Every row gives one point. Examples show where two turns around zero, p and q, send a point. Where does a point land after both, in the order given? Backwards means that the second turn is done in reverse. Each puzzle has new turns, and all numbers are rounded.

Turn p:
[-35 -17] -> [-39   0]
[-36 -15] -> [-39   2]
[42 -5] -> [ 36 -23]
[29 37] -> [42 21]
Turn q:
[-10 -13] -> [-10  13]
[ 44 -24] -> [-33 -37]
[-34  36] -> [43 25]
Where do these land?
p, then q backwards: [34 26] -> [-18  39]
q, then p: [-2 19] -> [ 16 -10]
q, then p: [-32 -45] -> [-15  53]

Turn p:
[-34  28  14] -> [-5 46  5]
[ 12 -17  -4] -> [ -1 -21   3]
[-30 -16   7] -> [-25  10  22]
[86  1 18] -> [ 73 -49  -8]
[16  6  2] -> [15 -5 -6]
[-50  -2 -38] -> [-57  19 -17]
Turn q:
[  7   9 -38] -> [-26  -5 -29]
[-41 -62  30] -> [ 18 -49  61]
[  4 -13  27] -> [26 -2 15]
[ 15  39 -23] -> [-21  29 -32]
[-32  28  18] -> [-15  31  31]
[ 47  -2 -14] -> [ 19  -4 -45]
Where do these land?
p, then q: [ 2 37 16] -> [  0  26 -31]
q, then p: [-34 -38 -43] -> [-47 -11  46]
q, then p: [ -4 -31 -57] -> [-59 -22  16]
q, then p backwards: [-14  22  32] -> [-21  12  34]
p, then q: [ 5 10 37] -> [ 28  24 -11]
p, then q: [45 -1 15] -> [ 33 -20 -27]

Turn p:
[ 23 -30  20   1] -> [ -6   1 -27 -33]
[ 45  15   8 -12] -> [ 17  15  19 -40]
[ 25   0 -33 -18] -> [27 36  1 -2]
[-60   4  59  28] -> [-58 -65   3  15]
[-42   5  15  51] -> [ -8 -61  -7  29]
[ 18  -6  -5 -17] -> [  4  22  -2 -13]
[ -9  11 -63 -33] -> [23 52 12 43]
Turn q:
[  6  35 -27 -19] -> [  3  -6 -47  12]
[-36  15  23 -28] -> [  2  20 -19 -46]
[ 75 -19  15  32] -> [ -4 -66  43  31]
[-23 -19   0  39] -> [20 27 34 11]
[ -1 -47  26 -19] -> [-39   4  34 -24]
[-21  34 -37  -4] -> [ 17  22 -44  17]
Where do these land?
p, then q: [ 36 -47  -1 -32] -> [ -2   3 -67   8]
p, then q: [-17 -31  12  22] -> [-14  30   3  28]
q, then p: [ 37  11 -50 -17] -> [ 28 -24 -35  41]
p, then q: [ 2 42 24 17] -> [-22  -7  33 -32]
p, then q backwards: [-58  25  16  11] -> [ 55 -33 -17   6]

Turn p:
[17 18  5 13 60 70] -> [-55  52 -37 -25 -36 -19]
[-12  -5   4  26 -21 -43] -> [ 12 -24   2  27  41   3]
[  8  39  15 -14 -25 -49] -> [51 14  1 23 24 32]
[ -2   9   6   4 -23  33] -> [-18  -8  -8   4 -23  27]
[ -2 -14 -55   2  20  49] -> [-30  -4   3   4 -56 -44]
[ 19 -26  19 -12 -27 -55] -> [ 49 -32   3 -15  39   9]
[-29 -21   7 -19  17  -6] -> [-10   3  37 -18  12  -8]
Turn q:
[-10 -11 -16  -8  27  20] -> [-30 -16  18   6  -8   9]
[-10 -35  12  25 -14  -2] -> [ -8  35 -12  16   8  23]
[23 10 19  1  1 16] -> [ 22  -1   7 -13 -20  12]
[ 52  19 -22 -64 -20 -25] -> [ 40 -70 -40   7  -7 -21]
[-17   1  21  -7  53 -12] -> [-20  11  27  17 -37 -29]
[-13  -1  19 -44 -24  11] -> [-13 -10 -42 -26 -22  -4]
[-25  18 -32  97 -23  -9] -> [ 9 52 42 -6 85  9]
Where do these land?
q, then p: [ 24 -36  37  25  22  14] -> [-19  -6 -35  21 -22  44]
q, then p backwards: [ 13 -60  20 -37 -52 -20] -> [ 59  44   9  48 -22  18]
q, then p backwards: [-31  32 -11 -37 -16  11] -> [ 18 -51   9  13  19  17]
p, then q backwards: [-11  50 -31  48   1  11] -> [-10 -60   5  -6  18 -44]
p, then q: [ -7  20 -36  30  50 -10] -> [ 19  23  21  11  34 -51]
p, then q: [ 23  -6 -23  35  34 -15] -> [  6  -6  10  37  30 -36]
p, then q backwards: [ 25  14 -14 -27  -5   3] -> [24  6 34 -3 -2 -1]
p, then q: [-29 -27  35  -1 -12  39] -> [-54   8 -20 -24 -22   7]
q, then p: [ -6  12  23 -35 -23 -35] -> [ 44 -14   6  27  -3 -28]

Turn p:
[ 41  -4  36  24   9 -28  20  28 -31] -> [ 15   3 -12  21   2 -25 -25  23 -63]
[  4 -23 -77 -40  -1  18   9 -14   6] -> [  3 -24 -22   7 -13  44   6  32  67]
[ 55  42  18  -2  16  -7 -12 -12  19] -> [ 39  10 -31  10  49  -1  11 -20 -20]
[-60 -60 -44   1  22  15  -5   4  54] -> [-41 -30  35 -38   5   5 -39  10  77]
[-22  43  21 -57  21 -23  23   6  53] -> [-11  50 -43 -62  26  27 -14 -23   3]
[  3  -6  -7  16 -48 -24 -14  23 -34] -> [ 20   6  15   4 -39 -33  24  32 -13]
[-11  57 -32  33 -34   7 -33   5 -31] -> [  6  17  -9  31 -27 -50  58 -18  21]
[-39  -4   3  14  18   6  29 -13  -2] -> [-51 -13  -2  -7  -8   2 -10 -13  -3]
[ 15  31  43   1 -24 -12  13 -25  16] -> [  2  15  -4 -20  28   6  35 -12 -45]
[-14 -45  26  33  15 -36 -22  -1 -68] -> [ 12 -46  25   9 -58 -33 -31  -8 -46]
[ 29 -31  14 -23   7  84  -7  -3  18] -> [  6  11  47  45  37  60 -15  -3  19]
Turn q:
[  8  25 -11 -41 -31  24  35 -25  13] -> [ 35  30  -5  -7   7 -21 -12  27 -50]
[-15   7 -16  29  25 -35  12 -11  24] -> [-11  -2 -21 -27  -2  -4 -35   2  39]
[  3  13 -12  34  -5 -32 -47  16 -18] -> [-41 -44  13  17 -14  -4  -4  16  27]
[ 32 -17 -23  44 -33  40  45  48 -39] -> [ -2  15 -17  25  53  16  69  56  17]
[ 16  17   9  27  31 -16 -18 -40  58] -> [ 28 -17  13 -50 -32 -25 -27  -7  41]
[  4 -13 -26 -29  12  -6 -23 -15  42] -> [ 22 -20 -15 -27 -39  19 -19  -3 -17]
[-17 -25   0 -33   7  -8 -50 -44 -46] -> [ -1 -30 -18  53 -36 -18  -8 -49 -25]
[ 37 -40  20 -36 -31 -22  26  23 -23] -> [-33  11 -20 -16  10  -7  58 -10 -49]
[-63 -23  74  16 -26  15   7  52 -27] -> [-51  70  47  41  11  31  28 -33  14]
[ -5  56 -14 -10  50  40  14  -4  16] -> [ 55 -10  22  -9  43  11 -47   3   4]
Where do these land?
p, then q: [  1 -38 -25  -4  21  33  -7  -6 -13] -> [ 13  12  18  -1 -36  17  26   0  31]
p, then q: [-30 -55  11  17  24 -37  40  -1  37] -> [-24 -10   6  26 -29  54  -8 -53 -36]
p, then q: [ -8 -21  10  -6  32   2  34  39 -48] -> [-29 -17  26  54 -29   8   2  29  13]
q, then p: [63  6  6 36 -1 27  0 41 -3] -> [-30  17  -7  -6  27  28 -58  31 -25]
q, then p: [-47  49  -7  55 -31 -23 -55 -39  41] -> [ 43  46  66 -58  15 -54  25   7   3]
q, then p backwards: [  3  40  -3 -30 -18 -22  32 -48  -6] -> [ 10  10  28  34  21 -44   4  46   0]
q, then p: [-16 -10 -21 -31  27  20   4  30   5] -> [  1  -7  12  50   3  23  -3 -18  15]
p, then q backwards: [-34 -24 -30  15 -24 -27 -15  44 -14] -> [ 10  21   6  36 -37 -19 -19 -36  35]
p, then q backwards: [  5  22  52  -5 -45   3  17 -41  23] -> [ 33 -21  32 -41  -9  13  25  51  -1]
q, then p backwards: [ 62  32   8 -47  13  24 -50 -20 -23] -> [ 31 -35  32  53  -7 -29 -40 -45 -28]

Turn p:
[ -3   9 -26  63  -6 -13  16  -3  15 -11 -13] -> [  8  31 -14 -10  38  28  18  -6  -8 -40  15]
[ 14 -14  -4 -15  -6  32  -6 -28 -27  15 -12] -> [ 18  -3  -3  13 -52  -7   6 -17   0  -2   6]
[-15  12  21 -17  -1  -1   2 -13  19  10   2] -> [-19 -15 -15   6   4 -24   0   3 -12  10   6]
[-25 -16   5  -7 -18  -7  -6   8   4 -13  -5] -> [  0 -18   8  24  12   5   4  11 -10  -4 -16]
[15 -6 21  0  5  6 -7  9 27 -4  6] -> [-12 -25   6 -21   9   0  14  -4   7  10   5]
[ -1 -45  14 -11   9 -13  -7  -8 -17   5  -1] -> [  6 -24  27  11 -21 -10  -6  20  15 -19   3]
[  6   7  18 -13  45 -17  16   3   9 -13   3] -> [  4 -13   0 -35  14 -20 -30  18   3   7  11]
[-11  20  20  29   4  -3  -6  19  -1  -2  -4] -> [  6   6 -20   0  28   7  14  16  17  10   7]
[  4  10   7 -22   0  -3  -2  18   9  -5 -22] -> [ -6 -15  -8  -7  -3  16  -9  14 -14  21  -4]
[-12   1 -97  41  -1  27  -8  -2 -23  13  19] -> [ 21  86   8  -4 -15  10  25 -26  -6 -38 -46]
[  5  -2 -16 -20  -3  15  29  10 -16  13  20] -> [ -7   8  -5   1 -17  -2 -29 -24  14  -1 -25]
[ 11  12  20 -12 -12  -1  -9 -11  -4 -23   7] -> [  8 -12  11  11   8  -4  -4 -12  -5  27  18]
[ 13  13  16 -16 -16 -22 -11  -1   4  14   0] -> [-28  -3   6  12  -4   4  -5   7  -2  21  20]
Turn q:
[ 24  14 -17   3  28   9  23   2   6   3   4] -> [ 21  -5   9 -10 -22 -28 -19 -15  -2   2  -3]
[-24   8  19  11  -6  -6   8  44 -23 -27  -4] -> [  3 -12 -34   0  50  -2 -16   5  11  -5 -16]
[ 20  -6  17   5  -4 -18   7 -36 -16 -10   0] -> [-41  -4  18   3 -14  -2 -10   2   2 -17 -12]
[-30   6  22 -28   6  23  -1  35  -1   9  -3] -> [ 15  -5 -26  14  34  10 -10 -14  -9  20  31]
[  9  33 -23  -2  -4  -1  32 -29  26  -3  -1] -> [  4  13  12  -9 -34 -14 -20  11 -30  23 -23]
[ 19 -14   9  -9 -19 -26  -9  21 -13  18  14] -> [-14 -12  -1 -21   2  17  -1  10  39   4  17]
[ 11 -34  35   8  24 -22   1   4   7 -16 -22] -> [-31  -6  -7  11  12 -41   9  11  13 -25  21]
[  9   3 -34   2   0  29   1  10   5 -25 -11] -> [ 22  18   6 -18  10 -17  14 -24 -10   7 -22]
[  8  -8  -2  18 -23  14 -26  11   1   5  25] -> [ 17  21  13 -10   9  28   6   4  22 -16   3]
[-10  18 -12 -19   6 -11 -40 -33  19  12  18] -> [ -2  24 -15  20 -47  29  16  -4  -4   6   4]
[-41 -13   0 -11   6  -2  13 -22  -2  17  -1] -> [ -4 -25  -7  13  -6  16  10   9 -38  -2  13]
[  4  -5 -13  22 -15  11 -10  -9 -10  17 -19] -> [  9  -7  32   9   5   7  20   5   6   4 -14]
Where do these land?
p, then q: [ -6   7  -1  -1   1 -21   1  16 -47  24 -16] -> [ 40  31   0   0  15   5   1  14  23  14 -10]
q, then p: [ -1 -51 -22  21 -44  14   6  12  19 -14  16] -> [ 12 -27 -12 -23  -2  -8 -55  -2   4  41 -16]
q, then p: [  9  23  10  -5  11  -4  10  17  19 -18  -7] -> [-18  29  10  -3   0   4   4  21 -11   6   8]
q, then p: [  4   5  29 -19   3  21   7 -10  17  61  -2] -> [-20   3  11  13   8 -20  31 -19  57   8   4]
p, then q: [-23   6  -8   5  -3   9  -2  10 -10 -27 -17] -> [  9 -10  21   0   1 -23   0 -20  19   2  -9]
p, then q: [-13  18   9  11  17 -17   8   6  -9 -12  -9] -> [ 21   2 -14  -4 -12  -9   1 -16  23   0   4]
p, then q: [ -3  -8  30  19 -31  23   6  -5  15  -6  27] -> [ -5  -9  12   1 -26 -22   7  18 -34 -31   4]
p, then q backwards: [ 25 -38  -2  14   6  -9 -22 -20   2 -19 -14] -> [  6 -37 -14  17   2  19   3 -13   3  36  13]
q, then p backwards: [ -6  23   9   3  16 -10 -18  16 -19  -1 -14] -> [-18   3  22   1 -18  16  14  11 -17   4  10]
p, then q backwards: [-24  16  -3   4   3 -17 -11  11  13 -10   7] -> [-13  -1   9   8 -23   5   8   7   8 -16 -21]
q, then p: [ 11 -51 -12 -12  18  -3  11 -23   3   8   0] -> [  2 -22  16  35  16 -14 -35 -15   7  -8  -6]
p, then q backwards: [ -1  28 -18 -38  -7 -20   6 -19   8  -3   1] -> [ -3  19  18 -24   0  15  31 -25  16 -12  -5]
q, then p: [  7  22 -18  19   6  16   7  -4 -26  36  -2] -> [ -2 -33   5  -2 -19  13  27  -7  15  -8  29]
p, then q: [ 19   1  -3 -21   6  17  -9  -8  16 -18  31] -> [-36 -15   8  18 -17  10  -2   7  -4   6  20]
